Each row is a point. To make a cloud, some directions were put in groups of two or more. Within a group, all points are equally far from the middle, so they leave a hole (a ring in 2 directions, a hollow ball in 3). The other directions are filled evenly. Then the cloud was stretched, turned, moved and blurred a little. How many holes are there, and how many directions does each take, smallest first?

Cloud (20 x 3):
[[ 41 -44 -36]
 [ -6  56  30]
 [-33 -30  25]
 [-20 -82  39]
 [  5 -69 -20]
 [ 22  -9  61]
 [ 22 -33 -45]
 [-10 -72 -23]
 [-13  12  44]
 [-26 -58  51]
 [-49  27  30]
 [ -1  13 -16]
 [ 32 -46 -42]
 [-81  -9  12]
 [-64   8  75]
 [-63 -53   7]
 [-53 -46   4]
 [-32  22 -54]
 [  7  34  32]
 [ -5  -1   4]]
Holes: 0

Cloud (32 x 4):
[[  75   -5  -50   20]
 [  19   18   -7    2]
 [  86   15   18   88]
 [  -1    8  -99    7]
 [   3   63  -43  -27]
 [  46  -14  -33   69]
 [  -6   30   -5   36]
 [ -18   25  -53   -3]
 [  -9  -72  -10  -40]
 [  27  -28 -109   14]
 [  68   17    8   37]
 [  55   45   41   -3]
 [  45   78    6   -2]
 [   5  -47  -31  -11]
 [   9   72   30   19]
 [ -13   30   46   35]
 [  46   27  -45   60]
 [  52   -4   18  -64]
 [   8  -59  -43    3]
 [ -31   12   -8  -40]
 [ -14   17   63    7]
 [  37  -28  -63   36]
 [  44   61  -16  -31]
 [  -9   25  -22   47]
 [  66   56  -58  -13]
 [ -22   19  -31   36]
 [  -7  -31   -4   70]
 [ -18  -13  -10   29]
 [ -19  -41   20  -10]
 [  53  -37  -51   28]
 [ -27   18  -11  -20]
 [  56  -13   40   25]]
Holes: 0

Cloud (53 x 6):
[[ -34   48  -61   14    7  -59]
 [ -75  -18   10  -13  -85  -41]
 [ -32  -26   32   84    2   -5]
 [  -7  -34   11  -31   -6   14]
 [  24  -28  -43   19  -68  -12]
 [  -7   32  -34   85  -25  -87]
 [ -10   12  -18   20  -26  -18]
 [ -51   -1  -39  -56    4   28]
 [  27   69  -53   20  -25   69]
 [   2  -25  -59  -54  -20    8]
 [  -3   73  -68   52    8   14]
 [ -21   10  -55  -12   37 -104]
 [  33   67  -21  -76  -25    8]
 [  10  -39   69   46    7  -21]
 [  20   55    7   34   -8  -22]
 [ -37   10    7   18  -14   70]
 [  17   57    2  -36  -57   25]
 [ -17  -15   16   -1   48  -13]
 [  10  -34   41   14  -42  -27]
 [ -13   -7  -67   23   33    8]
 [   9   50   -1  -80  -36   -9]
 [ -28   45  -42   70   20   23]
 [ -15  -36  -56   88   -5  -17]
 [ -49  -36  -24   19  -28   29]
 [ -18  -24  -81   10    3  -56]
 [   8  -22    2   -3   22  -76]
 [ -79  -47   20   29  -42  -55]
 [  10  -32  -69  -31    4  -68]
 [ -79   -8  -26   43  -57  -14]
 [ -48   38   36   57   -9   43]
 [  29   43  -15  -19   13   26]
 [ -15  -15  -39   62  -61  -92]
 [ -39   54  -38    1   -1  -60]
 [  44   32   24   34   -5  -26]
 [  -5  -13   73   88   16   12]
 [ -28  -41   26    9   79    6]
 [   3    0   -3   47   18   29]
 [   6   -2    3   51  -28   10]
 [   8  -11   74   55   29    5]
 [  -6  -21  -35   42   25  -22]
 [ -54  -41  -37   53   19  -37]
 [  30   38   34    6  -32   18]
 [  26   67  -57  -42    9   90]
 [ -31   22   20    7   -6   40]
 [ -31   12    6   36  -22   -4]
 [  14   47   54  -57  -52   21]
 [   2  -44  -57    4  -47  -14]
 [  -2   35  -47   46  -54   28]
 [  13  -39    9  -13  -50  -49]
 [  30   23  -46   73  -58   65]
 [  -8   35   -6   50  -14  -93]
 [ -26  -27   22   46   32  -48]
 [ -16   -5  -23   46   22  -64]]
Holes: 0

Cloud (71 x 8):
[[  56   -5  -34   53  -48   -5  -49   22]
 [  65   15   -2   12  -33  -20   12   51]
 [  57   37  -36    4  -59  -49   34  -35]
 [  27   12  -69   29    7  -37  -87   44]
 [  67   50  -52   61   60   35    1   -8]
 [  57   25  -31   64  -49  -42  -55    6]
 [ -10   36  -54  -22   60  -22   12    1]
 [  34  -28  -19  -21   -6   40  -31   16]
 [  26  -35  -50   -5  -32  -16   50   29]
 [  15    1   23  -15   16   -5  -10  -37]
 [  31   -4   79   10   34  -19  -14  -36]
 [   6   13   25   19   33  -46  -21  -27]
 [  84   43   38  -13  -28   42  -55  -66]
 [  47   -5  -83   27  -11  -59  -50    2]
 [ -38   48  -18   25   38  -29  -11   23]
 [ -50   39  -42  -36  -42   -2   50  -23]
 [  16   51  -20   32  -40   54  -46  -35]
 [  41   41   15    5  -17   34  -15  -45]
 [  82   16  -53   61   21   20    2  -34]
 [  13   62  -45  -69    2   28  -63   68]
 [ -31  -38   -7    8   -9   20  -56  -36]
 [ -46   16  -75  -22  -61   37   -3   76]
 [  17   10  -12    3   55  -48  -18  -34]
 [  31   51 -111   51  -18    7  -33    8]
 [  15  121  -40  -18   -2   16  -88    0]
 [  -6  -32   47   33    2  -32  -50   64]
 [  29   69  -32  -84   -5  -33  -22   22]
 [ -39   21   40  -18  -43   26  -47    6]
 [  -5   -4  -46   59  -43  -19  -59  -59]
 [ -22   13  -34  -14   38   23  -38   -9]
 [  12  -35  -49  -43  -49    6   34  -24]
 [ -41  -59  -74  -23   15   37   -2  -19]
 [  40   56   26   43   70   -7  -20   57]
 [  11   64   -6   -8  -10  -38   16   -2]
 [ -12  -29  -22  -32   45  -46  -35   -4]
 [  63    8  -97    0  -15   61   32  -17]
 [  55   38   23    3   44  -15   20   38]
 [  51  -22  -42    3  -47  -42  -40   49]
 [  75  -28  -46   10   -5   -1  -32  -51]
 [  48  -29  -75   -8    5  -40  -60    1]
 [  -7    5  -27    1   57   71  -21    2]
 [ -14  -22   -9   25   13   14  -80   34]
 [  57   58   57   25    4  -43  -32  -28]
 [  30   62   20   13  -36  -81  -73  -22]
 [   5   54  -28   69   71   48  -40  -14]
 [ -39   51  -22   18    8  -70   25  -14]
 [  27  -22  -51   11   80  -48  -43  -44]
 [  91   88  -48   38  -14   29   21  -29]
 [  26  -50  -35  -39  -12   -3  -48  -21]
 [  86   -4  -65   -8   24   -7    7   38]
 [  43   23   23  -33   -6    1  -60   20]
 [  89  -57  -44    7   11    0  -16    9]
 [ -63   37  -27   22  -14    9  -16  -55]
 [ -36  -18  -17   43   -4   -9  -54   42]
 [  70  -15   34   -6  -34  -23   -2  -27]
 [  46   22   27  -28  -23   15    9   33]
 [ -33   14  -42   55   37  -24  -37    1]
 [ -19   11  -88   -2   35    2   27  -15]
 [  26  -43   -2  -86  -55  -25  -24   13]
 [   9  -40  -54   63    7   25  -36  -18]
 [   5   15  -21  -29  -35  -25   10   22]
 [  27  -65  -31    6  -39   -4   11   18]
 [  65   72   34  -32  -12   11  -18  -15]
 [  15   44   10  -59   -1  -64  -11   13]
 [  74   17  -25   42  -17  -19   71  -40]
 [ -24   44   43    5    5   27   -2  -84]
 [  59  -51   -6   32  -29   44   -7  -22]
 [  89  -57  -46   34  -26   18  -50   30]
 [ -35   15  -44   52    5  -23  -60  -42]
 [ -14   26  -22  -12  -41   -1    8   11]
 [  45    7   -4   22   39   -5  -76    1]]
Holes: 0
